Every row gives one point. To make a cloud, some directions were put in groups of two or more. Within a group, all points are equally far from the middle, so they leave a hole (a ring in 2 directions, a hollow ball in 3). The other directions are filled evenly. Then the cloud was stretched, turned, moved and blurred a little. How many holes are there, and how many directions does each take, smallest first?

Cloud:
-0.27 -0.47
+0.16 +0.31
-0.11 +0.30
+0.59 -0.12
-0.26 -0.49
+0.60 -0.12
+0.10 +0.31
-0.28 +0.20
-0.42 -0.20
-0.35 +0.14
-0.25 +0.23
+0.52 +0.07
+0.44 +0.17
Holes: 1 (2)

Cloud, 14 rows:
-0.07 +0.43
-0.30 -0.43
+0.26 -0.36
-0.31 +0.34
-0.51 -0.02
-0.46 +0.14
+0.28 +0.33
-0.19 -0.47
+0.41 -0.05
+0.40 -0.03
+0.18 -0.41
+0.05 +0.43
-0.32 -0.42
+0.25 +0.34
Holes: 1 (2)

Cloud (13 x 2):
-0.21 +0.31
+0.18 -0.51
-0.44 +0.04
+0.31 +0.22
+0.35 +0.19
-0.46 -0.02
+0.44 -0.09
+0.38 -0.33
+0.26 +0.27
+0.16 -0.52
+0.08 -0.54
-0.13 -0.54
-0.03 +0.36
Holes: 1 (2)

Cloud:
+0.35 +0.22 +0.13
+0.10 -0.32 +0.10
+0.05 +0.48 +0.06
+0.05 +0.40 +0.18
-0.38 -0.40 +0.43
-0.41 +0.36 +0.39
+0.08 +0.53 -0.20
-0.03 -0.04 +0.38
-0.10 -0.31 +0.29
+0.31 -0.33 -0.12
-0.19 -0.24 +0.43
-0.61 +0.18 -0.12
-0.36 +0.41 -0.07
-0.37 -0.31 +0.49
-0.29 -0.48 +0.10
-0.20 -0.45 +0.09
-0.53 -0.52 +0.14
-0.68 -0.17 -0.13
-0.31 +0.46 +0.04
-0.31 +0.39 +0.32
Holes: 1 (2)

Cloud:
-0.11 -0.38 +0.33
-0.47 -0.10 +0.43
-0.24 -0.12 -0.56
+0.61 -0.46 -0.23
+0.52 -0.22 +0.19
+0.14 -0.56 -0.02
+0.00 +0.11 -0.49
-0.52 -0.02 +0.44
-0.36 -0.26 +0.11
-0.06 -0.44 +0.22
-0.31 -0.34 -0.17
-0.47 -0.07 +0.23
+0.23 +0.36 +0.29
+0.63 -0.32 -0.15
-0.15 -0.55 -0.38
-0.37 -0.01 -0.16
-0.06 -0.56 -0.17
+0.29 +0.20 -0.19
+0.30 +0.24 -0.03
+0.20 +0.40 +0.34
+0.05 +0.13 -0.48
Holes: 1 (2)

Cloud:
-0.11 -0.13 -0.36 -0.47
-0.27 +0.12 -0.45 +0.11
+0.12 -0.16 +0.67 +0.21
-0.39 +0.25 -0.01 +0.51
+0.11 +0.49 +0.44 +0.05
+0.05 +0.16 +0.09 +0.56
-0.22 +0.48 +0.39 -0.09
+0.08 +0.53 -0.27 +0.10
+0.49 +0.08 +0.29 -0.03
-0.10 -0.09 -0.17 -0.60
+0.14 +0.12 +0.62 -0.10
-0.04 +0.77 +0.16 -0.23
-0.22 +0.35 -0.41 +0.06
-0.16 +0.65 +0.08 +0.00
-0.23 +0.43 +0.41 +0.19
+0.16 -0.05 -0.46 -0.04
-0.68 -0.03 +0.04 +0.13
-0.14 -0.60 +0.01 -0.02
-0.28 -0.40 +0.51 -0.08
-0.17 -0.55 +0.24 -0.10
+0.08 -0.06 -0.16 +0.48
-0.10 +0.16 +0.47 -0.42
+0.04 +0.23 +0.61 -0.14
-0.54 -0.02 +0.55 +0.13
+0.31 -0.34 +0.25 +0.09
+0.16 -0.09 +0.04 -0.69
+0.04 +0.13 +0.59 +0.42
Holes: 1 (3)

Cloud, 26 rows:
-0.66 -0.21 -0.23 -0.16
-0.24 +0.16 +0.06 +0.33
-0.50 +0.00 +0.16 -0.57
+0.55 -0.07 -0.17 -0.07
-0.29 -0.20 -0.67 -0.19
-0.05 -0.14 +0.45 -0.05
+0.14 -0.23 +0.37 -0.44
-0.31 -0.38 -0.32 -0.12
-0.17 +0.41 -0.37 -0.35
+0.17 +0.03 +0.31 -0.20
-0.64 -0.44 -0.42 -0.36
-0.07 +0.10 +0.08 -0.01
+0.03 -0.41 -0.11 +0.12
-0.02 +0.05 -0.25 +0.47
-0.25 -0.03 -0.47 -0.43
-0.16 +0.02 +0.52 +0.44
+0.02 -0.32 +0.08 -0.15
-0.71 -0.34 -0.16 -0.51
-0.15 -0.02 -0.69 +0.00
-0.63 +0.41 +0.14 +0.07
+0.11 -0.15 -0.58 -0.49
+0.01 -0.18 +0.20 -0.33
-0.41 -0.17 +0.00 -0.57
-0.33 +0.23 +0.00 -0.77
-0.15 -0.47 -0.31 -0.22
+0.24 +0.01 +0.00 -0.34
Holes: 0

Cloud, 50 rows:
+0.35 +0.06 -0.16 +0.41 -0.59 +0.39
-0.51 -0.54 +0.43 -0.08 -0.27 +0.13
-0.24 +0.42 +0.51 +0.06 -0.15 -0.24
-0.32 +0.13 +0.36 -0.33 +0.63 +0.01
+0.29 +0.05 -0.04 -0.52 +0.21 -0.10
-0.09 +0.13 -0.25 -0.40 -0.17 +0.38
-0.36 -0.17 -0.32 -0.01 +0.00 -0.23
+0.61 +0.37 -0.19 +0.46 +0.02 -0.05
-0.66 -0.11 +0.32 -0.34 +0.42 -0.08
-0.09 -0.21 +0.45 +0.40 +0.26 -0.48
-0.66 -0.05 +0.25 -0.27 +0.47 +0.03
+0.15 -0.05 +0.02 -0.20 -0.25 -0.57
+0.67 +0.33 -0.10 +0.36 -0.21 -0.12
+0.46 -0.06 +0.18 -0.19 +0.06 +0.53
+0.06 -0.04 -0.17 +0.03 -0.17 -0.60
-0.55 -0.02 +0.30 -0.54 +0.22 +0.28
+0.57 -0.14 -0.07 +0.51 -0.45 -0.08
-0.19 -0.08 -0.32 -0.27 -0.05 -0.16
+0.42 +0.50 -0.24 +0.19 +0.20 -0.04
+0.53 +0.13 +0.09 -0.32 +0.17 +0.21
+0.42 -0.10 +0.05 +0.06 -0.29 -0.52
-0.34 -0.11 -0.17 +0.15 +0.04 -0.48
+0.61 +0.25 -0.20 +0.50 +0.11 +0.13
-0.19 +0.05 +0.44 -0.22 -0.21 -0.48
-0.09 -0.45 +0.54 +0.06 +0.34 -0.29
-0.20 -0.38 +0.08 +0.82 -0.20 +0.07
+0.41 -0.42 +0.04 -0.34 +0.10 -0.13
-0.13 +0.51 +0.06 +0.24 +0.49 +0.00
+0.10 -0.03 -0.12 -0.21 -0.26 +0.67
-0.18 +0.38 -0.38 +0.18 +0.01 +0.30
+0.20 +0.24 +0.13 +0.73 +0.14 -0.31
+0.29 +0.06 -0.28 +0.60 -0.14 +0.52
-0.11 +0.33 +0.06 -0.26 -0.31 +0.50
-0.33 +0.54 +0.08 +0.52 +0.03 -0.11
-0.11 -0.13 +0.60 +0.05 +0.11 -0.47
-0.11 -0.11 -0.08 +0.86 -0.34 +0.16
+0.06 -0.23 +0.20 +0.15 +0.72 +0.26
+0.10 +0.04 +0.38 +0.60 +0.17 +0.37
+0.01 +0.24 -0.18 +0.27 -0.72 +0.12
-0.59 -0.36 +0.31 -0.38 +0.15 +0.44
-0.05 +0.56 +0.38 -0.11 -0.22 -0.10
-0.56 -0.28 +0.29 -0.56 -0.01 +0.15
+0.38 +0.04 +0.29 +0.01 -0.31 -0.44
-0.04 +0.50 +0.07 +0.60 +0.11 -0.33
+0.12 -0.12 -0.24 -0.17 +0.17 -0.41
+0.00 +0.54 -0.01 -0.13 -0.44 +0.19
-0.16 -0.29 +0.45 -0.21 +0.65 -0.17
-0.03 -0.09 -0.15 +0.30 -0.76 +0.02
-0.29 +0.44 +0.27 -0.03 +0.52 +0.10
+0.08 -0.13 -0.40 +0.15 -0.03 +0.59
Holes: 3 (2, 2, 2)
